Every row gives one point. The points of each table are mixes of a few directions, plus a little noise. How many directions does each table use, and how many do they share? Where both have some left over, give the other angles between the two spaces (their principal angles), to ten degrees, smallest first.
In the rows, 128 means zero.

First, 6 rows:
[[148 139 208]
 [121 123 103]
 [120 128  65]
 [115 101 189]
 [112 117  74]
 [153 160 129]]
Second:
[[134 131 151]
 [161 182  53]
 [112 104 147]
 [152 154 157]
 [ 75  59 139]
 [135 137 121]]
Directions: first 2, second 2, shared 2

First:
[[110  57  93 161 224 120]
 [172 188 153  55 112 120]
 [100 153 147 172  16 148]
 [143 141 133 103 136 123]
 [123 129 129 136 114 131]
 [125 102 114 134 170 124]
 [124 125 128 134 124 130]]
Second (9 x 6):
[[110 137 171  84 150 149]
 [ 97 165 196  87  86 164]
 [154 102  69 169 148  98]
 [139 114 105 140 145 116]
 [139 101 109 116 200 116]
 [141 130  95 174  79 112]
 [117 142 152 116 107 141]
 [158  94  61 170 163  93]
 [ 97 169 195  94  71 165]]
Directions: first 2, second 2, shared 1; angles 60

First:
[[141 103 114 114 121 179 131  62 161  65 179]
 [112 178 158  80 153 133 189 160  93 148  65]
 [ 74  97 164  76 138 110 147 171 131 174 115]
 [155 152 150 170  45 143 108 134 129 131 176]
 [145 125 135 164  59 127  83 127 138 129 174]
 [ 86  68 117  78 178 113 120 118 149 127 118]
 [179 176  85 180 133 112  91 107 103 101  96]
 [132 125 101 161 197 106 154 144 120 148 100]]
Second (8 x 11):
[[148 155 146 117 153 120 168 203  87 111 216]
 [154  87 100 106  94  80  97  49 181 126  41]
 [ 52 151 144 182 142 221 112 134 109 159 123]
 [128 153 145 131 150 140 156 187  93 121 195]
 [118 139 136 136 137 144 135 148 114 130 150]
 [193  89 102  80  99  39 121  78 170 107  81]
 [111 124 125 139 123 144 114 108 137 137 103]
 [121 125 126 132 125 135 121 118 133 132 115]]
Directions: first 5, second 2, shared 0; angles 50, 90

First (11 x 14):
[[130 148 138 134 129 123 130 130 124 127 114 136 126 115]
 [126 102 115 121 125 135 123 125 134 131 146 117 130 146]
 [123  66  96 112 122 143 119 122 142 133 171 102 135 170]
 [134 203 166 148 136 109 140 136 111 122  77 159 121  78]
 [124  68  98 112 123 143 118 122 142 133 168 103 134 168]
 [136 230 180 155 138 102 145 139 105 119  59 170 117  58]
 [129 132 130 129 129 126 129 129 127 127 125 130 128 124]
 [127 122 124 126 127 130 126 128 130 129 132 125 129 133]
 [125  95 112 120 125 136 123 124 135 131 151 114 132 150]
 [135 220 174 153 137 104 142 138 108 120  65 166 118  65]
 [120  22  74 100 118 155 112 117 151 137 200  84 139 200]]
Second (10 x 14):
[[132 174 157 143 135 117 134 124 119 127  93 153 127  90]
 [129 174 132 129 124 116 141 161 113 117 108 129 111 121]
 [132 138 164 148 142 126 121  84 134 138 102 159 148  82]
 [123 138  71  96 102 124 146 219 111 104 160  78  85 199]
 [127 137 107 116 117 126 136 167 119 118 139 109 109 155]
 [123   7 107 118 134 159  98  57 165 154 186 113 167 159]
 [128 123 129 129 129 130 125 122 130 130 130 129 131 127]
 [131 169 140 134 128 118 137 146 117 122 106 137 118 112]
 [127 152 114 119 119 122 140 169 117 116 128 116 108 144]
 [129  69 159 147 148 144 103  33 156 155 131 157 175  91]]
Directions: first 1, second 2, shared 1

First:
[[126 121 172 115 153 145 124 128 139 127 114 147 148 111 132 118 136 145
   85 113]
 [129 132 100 136 112 118 131 128 121 129 136 116 115 140 126 135 124 117
  155 137]
 [130 136  74 143  98 108 133 127 115 129 144 105 105 150 124 141 119 108
  180 146]
 [127 125 146 123 138 134 127 129 132 128 122 136 135 121 130 125 131 136
  110 121]
 [128 131 114 132 121 123 130 128 125 129 133 123 123 134 127 131 125 124
  141 132]
 [129 129 120 130 123 124 129 128 126 129 130 124 123 131 126 130 126 124
  137 131]
 [130 138  64 146  92 104 135 126 112 129 147 101  98 154 122 143 116 105
  190 149]
 [122 109 249  94 195 173 116 130 157 125  92 180 182  80 139 101 151 172
   12  88]
 [126 124 161 118 147 140 125 128 136 127 118 140 143 115 131 121 134 140
   96 117]
 [130 136  81 141 101 109 133 128 117 129 143 108 107 146 125 138 119 110
  173 143]]
Second, 9 rows:
[[129 133 120 143 123 117 138 133 136 131 141 130 124 139 137 128 139 112
  139 132]
 [131 138  70 148  96 104 136 129 117 130 148 105 102 153 126 140 120 103
  185 148]
 [126 121 140 107 135 143 114 121 117 124 110 126 135 113 115 127 114 151
  112 122]
 [127 121 132 109 131 140 114 121 115 124 112 123 131 116 115 129 112 148
  119 124]
 [128 133 182 153 156 124 152 145 172 135 145 166 149 130 163 111 176 107
   87 116]
 [131 142 109 169 116 100 156 142 152 136 163 134 117 156 154 128 158  85
  156 139]
 [129 134 173 156 151 121 153 145 170 135 147 162 145 133 163 113 174 104
   96 119]
 [126 115 102  82 116 150  92 106  80 118  92  97 120 108  85 140  73 173
  139 130]
 [125 115 123  86 127 152  97 111  93 119  94 110 129 105  94 134  86 171
  120 124]]
Directions: first 1, second 2, shared 1

First, 8 rows:
[[142 116 205 109  99  85 135 173 158  98 158 119  95  81 125 155 124 176
  104 155 143 207 121 131 169 122 173 112 150 107 131  73]
 [133 124 155 121 118 113 130 144 139 118 138 125 116 112 127 138 126 145
  120 137 133 156 126 129 143 126 144 123 136 120 129 109]
 [127 129 121 129 131 131 128 124 125 131 125 129 131 132 128 125 129 123
  130 125 127 121 129 128 124 128 124 129 126 130 128 133]
 [135 123 164 119 115 107 132 149 142 114 142 124 112 106 126 141 126 150
  117 141 135 165 124 130 147 125 150 121 138 118 129 102]
 [129 126 138 125 125 123 129 134 132 125 132 127 124 122 127 131 128 134
  125 131 130 138 127 128 134 127 134 126 131 125 128 122]
 [109 143  30 152 165 182 120  71  89 166  89 139 170 188 132  94 133  67
  158  93 109  26 137 124  76 136  71 148 100 156 125 198]
 [112 141  42 150 161 175 120  77  95 161  94 138 165 181 132  98 133  74
  155  98 112  38 136 124  81 135  77 146 103 152 125 189]
 [136 122 170 117 113 105 132 153 144 112 145 123 110 103 126 143 126 154
  115 142 136 171 124 130 150 124 152 120 140 116 130  98]]
Second (9 x 32):
[[121 129 130 128 132 134 137 124 112 119 123 106 130 141 129 118 137 142
  118 127 127 139 127 135 126 122 113 125 128 139 122 129]
 [153 136  81 161 149  55  72 136 133 198  76 249 123 146 173 124  60 106
  152 118  88  71 168 105 174 183 157 141 143 129 136  97]
 [123 143 128 149 133 130 122 118 111 133  89 131 122 127 172  96 111 135
  124 111 111 111 122 127 126 143 131 123 130 127 127 110]
 [139 111 130 105 113 126 126 142 170 127 178 141 128 104  80 174 136  99
  144 146 152 132 129 120 127 118 148 134 123 109 139 146]
 [127 141 105 156 151  97 110 122  90 156  72 161 129 166 173  93 101 149
  122 114  96 112 149 128 151 155 114 130 140 153 119 105]
 [114 129 169 111 105 187 160 120 141  78 160  50 126  87 112 129 165 127
  118 128 157 152  87 137  87  96 130 117 112 106 130 144]
 [142  99 120  90 122 116 134 150 159 127 197 136 139 138  45 190 153 115
  137 161 157 155 148 129 139 105 122 138 126 133 130 161]
 [122 125 119 125 143 120 136 128  98 128 122 113 136 168 117 120 141 154
  115 132 123 148 144 140 138 120  95 130 133 160 115 132]
 [112 140 168 126 106 187 153 113 138  85 132  62 118  77 149 110 147 123
  120 115 144 133  80 129  85 112 142 114 115  97 133 127]]
Directions: first 1, second 3, shared 0; angles 70

First, 11 rows:
[[120 148 160 100  77 111 121 143 185 113 145 133 130 164 149 173 148 131
  162  76 144 118 154 101 133 107 110  79 143 113 146  91]
 [131 119 109 100 137 131 102 121  93 162 143 118 131 114 121 124 120 136
  131 146 119 127 130 135 123 167 152 120 104 109 113 119]
 [121 116  77 117 182 146 133 104  94 127 169 127 159  90 127  94  92 127
  148 178 107 127 145 155 113 167 146 134 104 141 122 122]
 [167 120 144 144  84 113 163 130 147 110  94 145 115 163 119  99 160 127
   85 128 119 134 118 141 137  76 127 132 141 143 114 137]
 [150 139 169 104  88 111  63 135  80 210  90  99  80 146 115 167 141 150
  104  99 136 114  95  97 120 172 148 122 112  72 114 136]
 [137 127 109 106 141 126  77 119  75 189 137 113 126 111 132 136 106 141
  136 151 129 123 116 122 106 181 151 117  93  99 114 139]
 [143 132 120 161 138 123 174 114 148  82 130 147 138 134 135  95 120 123
  126 147 120 125 136 143 116  91 112 136 141 162 137 140]
 [ 99 121 130 181 131 135 130 166 163 112  86 143 124 123 148 149 143 103
  111 118 169 160  88 112 151  63  97 154 148 149 132 182]
 [120 145 133 187 158 129 160 128 150  84 117 138 129 121 144 124 108 118
  135 130 143 127 120 124 115  91  93 152 153 160 153 164]
 [123 173 180 138 174 138 147  89  93 105 138  88  94 113  92 134  90 148
  148  92  97  74 157 119 102 202 120 163 155 118 172  94]
 [ 97  68  73  70  96 146 138 161 175 115 157 156 179 126 129 113 180 104
  123 141 126 177 148 157 192  88 153  99 112 139  91  83]]
Second:
[[125 156  95 151 167  70 113 152  57  65 124 249 131 151 120 141 173 169
  232 103  70 121 151 109 113  20 183 145  66 163 152 131]
 [129  86  69 154 131  78 135 167 146 135  67 135 176 134 132 145 133 105
  132 126 168 149 137 114 167  52  76 143 102  88 101 148]
 [134 121 147 129 111 177 123 116 142 103 177 106  86 130 147 117 119 154
  123 139 121 127 108 135 131 166 135 103 153 143 114 147]
 [123 136 135 114 132 112 135 123 131 166  99 114 154 119 112 131 123  99
  104 126 141 126 138 130 121 141 119 142 129 114 140 105]
 [126 151 153 117 131 145 124 112 113 123 153 134 109 126 123 121 130 140
  133 126 105 117 127 133 107 154 156 124 134 149 144 117]
 [123 154 158 104 132 132 131 108 122 160 126 114 133 117 111 123 122 111
  104 126 122 116 134 135 104 170 143 135 138 132 152  98]
 [129 109 123 127 117 129 135 131 155 154 109  92 144 121 130 130 115 105
   95 135 158 136 125 130 142 141  95 129 140 104 114 130]
 [136 120 121 151 123 160 113 133 117  55 187 161  75 146 156 122 139 186
  178 131  96 129 111 125 136 107 154 102 126 160 109 167]
 [122 173 163 107 143 131 123 106  92 129 148 155 114 125 111 122 137 137
  142 119  90 109 137 132  90 153 178 134 124 158 164  98]
 [136  80 127 133  92 173 136 128 192 145 138  44 117 121 153 122  97 114
   68 150 179 145 102 137 164 176  71 105 170  97  85 157]
 [124 121 120 120 130 100 139 133 142 175  80 106 169 118 113 135 120  87
   95 127 158 133 139 127 133 127  98 146 126  99 131 110]]
Directions: first 6, second 3, shared 0; angles 40, 70, 90

First (10 x 32):
[[105 139 157 128 172 111 119 124  88 160 116 168  74 116 137 127 128 154
  143 110 166 154 114 120 155 150 102 133 130 117 132 100]
 [108 179  67 113 100 150 120 145 171 110 135  98 172 174 154 151 115  79
  112 157 101 114 135 144 121 135 151 105  84 115 137 151]
 [170  86 107 130 121 131 129 114 149  94 129 113 140 129 100 145 156  98
  122 165 140 111 129 134 113  89 146 136 133 122 122 179]
 [135 117 126 126 156 119 119 117 117 127 120 146  99 128 120 145 145 119
  134 145 165 136 119 129 140 121 123 133 124 112 128 145]
 [125 113 177 139 128 119 140 128 101 150 129 140 116  97 123  96 118 176
  136  87 117 136 129 115 128 139 112 138 159 150 123  87]
 [122 130 145 133 116 129 135 133 123 137 132 125 136 118 131 110 116 149
  128 105 108 128 133 123 123 137 124 129 139 142 127 105]
 [119 130 148 131 132 124 131 130 114 142 127 137 119 118 132 115 120 149
  132 108 125 135 127 123 132 139 119 130 137 135 128 106]
 [131 122 143 135 100 133 141 135 134 129 136 111 154 117 127 104 115 147
  124 105  92 119 138 124 113 130 132 128 144 151 124 109]
 [ 99 164 111 115 168 122 109 128 113 143 116 156  89 148 148 155 131 112
  134 143 169 147 114 132 156 147 116 121  98  98 138 131]
 [164 101  98 131  86 143 137 126 169  88 139  87 180 136 109 132 138  97
  113 155  97  99 141 136  98  94 157 128 131 138 121 168]]
Second (10 x 32):
[[115 137 129 127 147 131 119 156 121 137 110 154 100 141 161 159 137 109
  127 117 131 131 108 128 118  99 136 149 110 140 135 139]
 [135 123 128 130 116 126 134 110 134 123 139 112 146 120 106 109 123 140
  129 136 128 126 143 129 134 143 123 116 140 122 122 123]
 [142 120 117  98 130 129 117 152 111 131 126 144 112 124 168 125 131 117
  126 107 105 130  86 122 137 165 139 125 115 111 157 111]
 [ 80 159 151 187 156 131 134 124 151 137 104 136 115 158 100 185 137 119
  130 153 178 129 179 139  94   7 118 167 124 181  83 179]
 [132 125 127 127 122 127 130 120 130 125 133 121 136 124 120 118 125 133
  128 131 126 127 132 128 131 139 126 122 133 124 127 124]
 [147 116 120 107 115 127 127 125 121 124 139 121 137 115 133 103 124 134
  128 121 110 127 113 124 142 175 131 111 132 107 143 108]
 [121 132 139 160 115 126 145  87 150 120 141  96 161 125  68 113 120 151
  131 156 150 124 183 135 125 107 112 118 152 139  94 139]
 [124 130 136 152 117 126 141  95 145 121 139 102 154 125  81 114 121 146
  130 150 144 125 171 133 127 114 116 119 147 135 102 135]
 [148 116 112  85 130 129 113 162 103 132 125 151 106 122 184 123 132 113
  125  98  96 131  69 120 140 181 144 124 110 104 169 104]
 [136 123 120 107 132 129 119 149 115 131 124 143 113 127 160 130 131 118
  127 112 113 130  96 124 133 150 137 129 117 118 149 118]]
Directions: first 3, second 2, shared 0; angles 60, 70

First:
[[141 137 110 142 100 154 164  89 110 143 120 154 138 139 108  96  96 140
  144 113 116 113 109 143 159 155 164  98 148 131 133 109]
 [126  94 186  94 175 121 111 186 147  82 127  96 125 151 172 202 117 157
  164 129 179 176 149 113 111  99 127 148  94 133 109 114]
 [119 111 132  46 170 131 132 144 145 130 120 142 166 112 143 237 126  95
  154 100  73 168 112 112 128 119 120 146  94  43 142 149]
 [ 87 145   7 109 132 156 105 106 167 142 122 203 115 155 123  32 186  30
  120 151 129  81 155  74 109 116 117 106 178  73 120 132]
 [122  81 172 115 194 156 123 160 159  85 119 102 141 194 188 174  97 140
  186 141 227 169 154  97 124 108 144 117 113 136  87  75]
 [129 129 153 195 136 113 111 115 123 147 140  73 131 117 135 109 139 126
   89 158 159 115 130 135 120 129  94 133 128 173 119 122]
 [136 156  97  77  65 113 140 147 107 110 125 189  90 105  84 102 134 162
  133  93  61 120 124 150 131 130 161 138 136 117 157 164]
 [145 139 168 211 106 105 128 103  99 155 142  69 129  99 114 103 123 156
   80 147 137 110 115 162 134 145 105 132 127 193 131 128]
 [144 160 126 164  74 104 139 101  93 159 138 122 120  80  85  96 133 147
   83 121  72 101 104 167 138 149 120 136 134 152 155 157]]
Second, 8 rows:
[[ 30 101  50 155 126 113  22 149 188 165  88 123  67  86 161  21 203  87
   95 154  79  64 190  29  52 104  97  72 174  88 134 152]
 [ 63 148 134  58 156 137  93 162 149  63  75 169 125 122 150 183 128 133
  167  84 184 155 170 123 102  93 150 124 124  98 128  81]
 [115 119 131 135 137 123 113 128 136 141 122 108 134 123 140 131 128 123
  119 132 116 132 133 110 121 128 112 124 131 114 126 135]
 [ 93 137  75 112 100 130  99 146 144 112 109 174  81 126 123  55 156 126
  135 124 122  97 160 102 103 114 147 107 158 120 132 129]
 [220 119 166 193 126 131 194  89  88 168 196  87 158 127 105 157 119 121
  110 167 128 120  62 191 169 150 123 157  84 193 126 136]
 [182 140 156 118 114 131 184 112  97 121 148 125 156 161 106 153  81 158
  137 115 123 162  96 161 174 154 137 151 125 135 125 135]
 [171 126 162 132 126 124 169 108 106 142 145  94 165 152 117 154  81 149
  122 124 106 162 100 138 165 159 114 146 127 119 123 149]
 [147 138 149 121 139 135 149 129 115 111 140 140 137 125 121 169 125 128
  142 125 165 134 113 168 138 118 145 142  99 156 127 103]]
Directions: first 5, second 4, shared 1; angles 30, 40, 70

First, 9 rows:
[[127 131 101 145 119 128 105 129 119 144 141 129 121  97 152 109 123 136
  114 137 111 137 136 134 128 121 138 125  93 123 116 162]
 [123 120 128 130 118 139 113 136 117 113 135 132 152 114 104 130 140 140
  116 129 116 133 128 121 148 135 138 132 132 140 133 137]
 [141 139 201  83 150 129 162 174 122  74 117 130 169 133 111 158 160 133
  121  86 141 121 134 114 163 135 145  65 180 115 148 126]
 [124 126 103 144 120 127 115 115 128 146 133 127 115 121 138 116 118 128
  128 141 121 132 128 133 118 125 125 145 107 130 120 135]
 [139 144 146 115 141 119 141 149 127 124 127 127 124 116 161 127 131 127
  122 110 131 128 138 132 130 120 137  86 124 105 124 148]
 [129 133  97 142 143 102 161  68 171 190 106 116  45 195 171 120  77  85
  179 151 165 112 115 150  50 113  78 178 115 119 113  66]
 [129 132 115 137 121 130 110 139 116 132 140 130 131  96 146 115 131 139
  111 129 112 137 137 131 137 124 142 114 104 122 120 162]
 [123 120 127 130 122 134 123 124 126 121 128 130 139 132 105 133 132 131
  129 132 126 128 123 123 134 134 127 143 137 140 133 119]
 [117 108 134 127 117 144 122 118 126 107 124 132 157 147  65 145 140 133
  133 136 128 125 114 114 144 145 122 165 160 159 144  96]]
Second, 10 rows:
[[141 137 154 105 155 129 134 140 127 114 106 115 141 129 147 122 126 122
  103 128 140 119 112 125 140 116 116 112 134 122 135 122]
 [150 161 110 134 142  97 196 120 130 100 167 157 133 104 166 127 115 124
  126 140 102 168 162 112 126 156  99 100 128 105 167 126]
 [139 137 147 109 140 123 154 133 133 111 122 125 131 133 133 130 133 128
  126 114 130 124 136 132 137 124 128  99 151 111 125 127]
 [132 145 154 118 143 120 125 161 124 142 122 124 113 120 175 133 127 120
  129 106 146 123 129 132 116 117 142  88 105 108 124 151]
 [135 130 121 123 121 121 147 116 137 125 129 124 115 128 128 118 132 137
  133 115 118 125 151 145 131 117 139 105 145 106 101 142]
 [131 132 161 112 144 128 139 147 126 111 120 129 144 139 125 146 134 121
  128 119 143 124 117 115 134 135 122 118 142 133 150 112]
 [120 115  94 146 113 137  95 108 126 151 127 119 116 119 125 106 121 134
  120 145 118 125 123 140 124 116 131 158 106 136 104 141]
 [130 123 130 119 138 139 103 127 127 137 103 105 127 126 140 107 124 129
  104 135 133 111 108 139 135 103 127 133 118 128 109 136]
 [ 79  77  64 189  54 152  77  81 122 148 164 158 138 150   7 155 136 144
  180 161 107 145 123 110 114 174 136 245 133 200 140  91]
 [122 125 145 124 131 132 109 145 125 139 118 123 124 132 133 135 132 124
  132 117 143 118 117 129 123 122 140 123 119 131 124 133]]
Directions: first 3, second 5, shared 2; angles 90

First, 8 rows:
[[119 138 133 140 119 148 120 141 149 153 132 144 121 124 136 166  93 130
  144  87 136 155 138 178 151 133 148 141 105 130 133 173]
 [147 109 138 153 128 142 112 130 150 142 138 126 145 134  87 126 115  94
  132  95 129 106 116 181 129 128 147 153 120 126 139 111]
 [149 186 101  91 141 114 132 132 131  70  96 111 145 117 144 112 159 159
  122 156 103 158 121  73 148 104 103 143 169 106 141 131]
 [130  94 143 141 110 135 117 133 133 176 154 129 145 137  87 146 115  96
  149  84 139  82 118 197  94 134 150 128 120 148 130 143]
 [125  76 136 134 135 106 140 103  92 125 141 114 120 141 113  75 161 106
  103 181 130  70 121  78  80 136 109  94 136 140 109  47]
 [107 109 131 151 148 125 144 103 109 104 119 136  88 127 169  92 131 137
   88 189 136 152 147  56 150 145 112 106 104 119 108  67]
 [132 151 133 142 111 160 108 157 170 168 136 147 141 123 115 194  77 121
  167  41 135 159 132 233 159 127 166 165 105 130 147 215]
 [116 163 105  73 134  95 151 122  89  90 107 118 117 122 173 112 170 180
  122 188 114 144 133  32 113 119  88  92 166 128 116 137]]
Second:
[[113 121 134 146 133 131  88 138 105 158 128 135  91 150 143 130 122  93
  114 140 123 157 147  82 157 122 153 133 117 135 121 113]
 [122 112 134 117 149 119 170 142 106 114 137 141 149 139 130 138 117 182
  116 147 146  93  98 174 111 105 100 107 133 123  95  98]
 [128 134 150 114 130 120 122 109 142 152  97 128  89 109 159 106 121 108
  103 114 109 173 171  74 144 154 148 129 117 152 151 161]
 [104 132 142 122 132 134 140 109 129 142 116 130  97 119 164 139 117 133
  111 135 123 132 145 123 129 136 138 110 128 145 144 150]
 [134 109 154 130 111  80 117 169 201 147 153 220  75  88  98  77 147 118
  115  66 143 148 129  75 107 175 163 107  49  82  94  88]
 [158 103  54 191 111 177 158 120  93  61 153  76 249 152  82 145  98 172
  200 150 164 143 105 207 158 134  44 166 114 105  90 136]
 [175 159 116  96 120 109 107 135 166 106 119 107 170 111  74 105 169 102
  147  95  97  97 104 131  98 117 132 156 169 117 161 139]
 [122 127 121 130 142 147 154 101  97 119 108  94 146 139 157 141 103 149
  123 154 126 140 142 144 146 123 101 131 143 155 134 153]
 [114 182 128 101 106 141 112  97 159 121 122  96 121 100 126 164 165  99
  145 129 104  66 109 160  88 108 161 124 194 142 205 176]
 [105 102 142 140 149 119 111 162  84 157 143 157  95 165 144 134 118 126
  102 153 142 132 120 107 145 104 140 114 116 124  85  74]]
Directions: first 4, second 6, shared 1; angles 60, 60, 60

First, 10 rows:
[[124 116 122 132 128 126 129 135 120 122 113 123 131 127 124 137 136 126
  120 131 128 121 130 126 133 126 131 135 128 143 134 126]
 [150 202 165 106 127 139 119  83 180 166 222 160 108 138 153  72  81 142
  177 111 127 171 112 143  99 141 109  87 129  34  89 140]
 [110  68  98 146 129 119 135 164  86  97  52 103 144 120 108 173 166 117
   89 141 129  93 141 116 151 118 143 161 127 203 160 119]
 [141 171 149 115 127 134 123 102 158 150 183 146 116 134 143  95 100 136
  156 118 127 153 119 137 111 135 117 104 129  73 105 135]
 [132 140 134 124 128 130 127 121 137 134 143 133 125 130 132 119 120 130
  136 125 128 135 125 130 123 130 125 121 128 112 122 130]
 [ 99  33  81 157 129 114 139 185  61  79   7  88 153 116  96 200 189 110
   66 149 130  73 148 108 165 112 152 181 126 248 178 113]
 [121 105 117 135 128 125 131 142 112 116  99 118 134 125 120 145 143 124
  113 133 128 115 133 123 137 124 134 141 128 157 140 124]
 [124 117 122 131 128 126 129 135 120 122 114 123 131 127 124 137 135 126
  121 131 128 121 130 126 132 126 131 134 128 142 134 126]
 [140 168 148 116 127 134 123 104 156 148 178 145 117 133 141  98 103 136
  154 119 127 151 120 136 112 135 118 106 129  78 107 134]
 [138 160 144 118 128 133 124 109 150 144 168 141 120 132 139 104 108 134
  149 121 128 146 121 135 116 133 120 111 129  88 111 133]]
Second, 11 rows:
[[123 143 100 134 142 109 111 125 131 128 101 162 125 107  88 177 113 126
  134 132 127 101 129 132 142 121 130 110 143 129  79 137]
 [110 124 149 158  84  74 113 138  77 164 113 113 159  97 111  74 124 149
   88 110  61 104 138  89 117 133 156 110  80 146 151 155]
 [151 114 127 142 109 120 119 132  74 157 123 141 106 103 151 147 148 119
  141  94 120 132 106 144 143 145 146 137 144 140 101 134]
 [118 122 107 150 119 118 113 113 100 162 136  94 159  95 108 122 149  87
  168 111 138 107 168 115 113 124 159  98 152 112 160 126]
 [128 122  88 120 148 181 143  84 129 118 148 149 132  78 135 158 108 134
  113  97 137  98 126 120 118 105  80 145 145  64 110 138]
 [104 165 145 137 140  80 113 165 175 105 127 104 145 170  89 117 126  98
  141 195 146 134 160 114 101 121 141 115 133 156 168 114]
 [145  88 158 103 113 185 161 114 123 132 160  89 123 159 195  70 152 145
  129 103 136 171 116 141 133 143 126 147 108 118 173 112]
 [137 116  89 119 145 179 140  86 119 126 140 153 123  82 140 166 116 133
  125  90 138 106 118 132 131 114  92 142 150  76  97 136]
 [129 164 156 144 127  63 108 185 141 110 113 142 105 164 113 144 129 111
  126 179 129 145 115 133 121 137 141 142 134 184 120 125]
 [117 158 141 120 150 124 136 149 182  82 143 133 124 159 124 129 109 127
  105 177 142 137 127 118 102 113  93 155 126 128 147 122]
 [146  90 149  81 131 175 152 118 158 122 104 128 108 196 154 104 134 180
  138 120 133 174 104 170 187 152 145 107  94 153 101 109]]
Directions: first 1, second 6, shared 0; angles 70

First:
[[147 101 150  63 161 119 109 136  95 112 118 156 139 144 177 172 116 157
   97 157 100  53 181 102 167 120 136 123 184 182  74 106]
 [100 124 131  92 116 120 127 176  45 157 129 168 115 120 158 102 121  45
  142 153  86 117 218 117  71  77  70  94 140 112 180 143]
 [130 115 107 198  94 103  99 145 115 110  92  97 142 149  84 110 157 125
  148 131 132 190 129 145 122 134 169 143 104 133 147 130]
 [ 63 116 121 140  95 147 149 128 135 133 108  99 112  66 106 106 122  74
  157  97 148 110  96 132  91 149 118 137  78  89 173 166]
 [156 162 130 137 165 132 110 108 171 136 179 155 118 144 136 122 128 195
  119 149 164 105 100 118 136 126 135 159 141 107  83  96]
 [214 157 178  92 166 119 147 145 104 132 190 177 152 134 158 148 110 110
  100 176 131 164 173 132  78  92  62 107 141 104 125  94]
 [ 62 124  69 174  71 139 148 113 141 150  81  77 107 139  86  89 147  94
  159  61  94 187  88 150 155 144 149 103 105 141 187 176]
 [155 127 136 131 156 143 137  70 218  96 130  93 139 129 117 173 123 225
   99  99 167  98  36 129 203 186 185 159 132 159  55 110]]
Second, 8 rows:
[[137  99 135 130 117 127 109 102  83 129 136 139 128 103 140 138 130  76
  131 118 128 171 191  87 138 174 126 172  92  79 143 119]
 [121  89 102 167 105  73 114 110  38 107 119  80 129 176 111 121 140 184
  165 108 111 116 135 173 129 157 155  95 125  70 139 175]
 [160 145  97 124 134 154 132 154 180 144 129 117 107 139 102 132 123 128
  114 163 125  73 148 163  94 119 120  90 140 142 155  66]
 [ 84 191  97 107 135 200 173 202 214 155 109  92  77 166  93 144 146 139
  165 191  89  76  55 197  85  73 122 110 177 156 125 117]
 [162 176 164 120 140 170 144 182 204 173 178 105 141 133  64 125 128 147
  113 210 171 119  83 112  96 104 175 164 124 168  79  94]
 [134 117 174 115 146 103 118  88 132 115 135 185 166  81 178 118 111 115
   87  79 158 170 122  66 169 120 113 153 118 169 103 142]
 [144 131 133 127 119  90 106  82 110  82 145 188 160  65 185 131 104  93
  107  61 184 220 177  77 170 117 115 152 117 144 113 159]
 [ 84  74 120 135 130 103 127  97  65 120  73 118 114 159 155 119 140 145
  143  89  60  80 115 155 142 158  96  94 137  94 164 151]]
Directions: first 6, second 6, shared 0; angles 40, 50, 60, 70, 70, 80
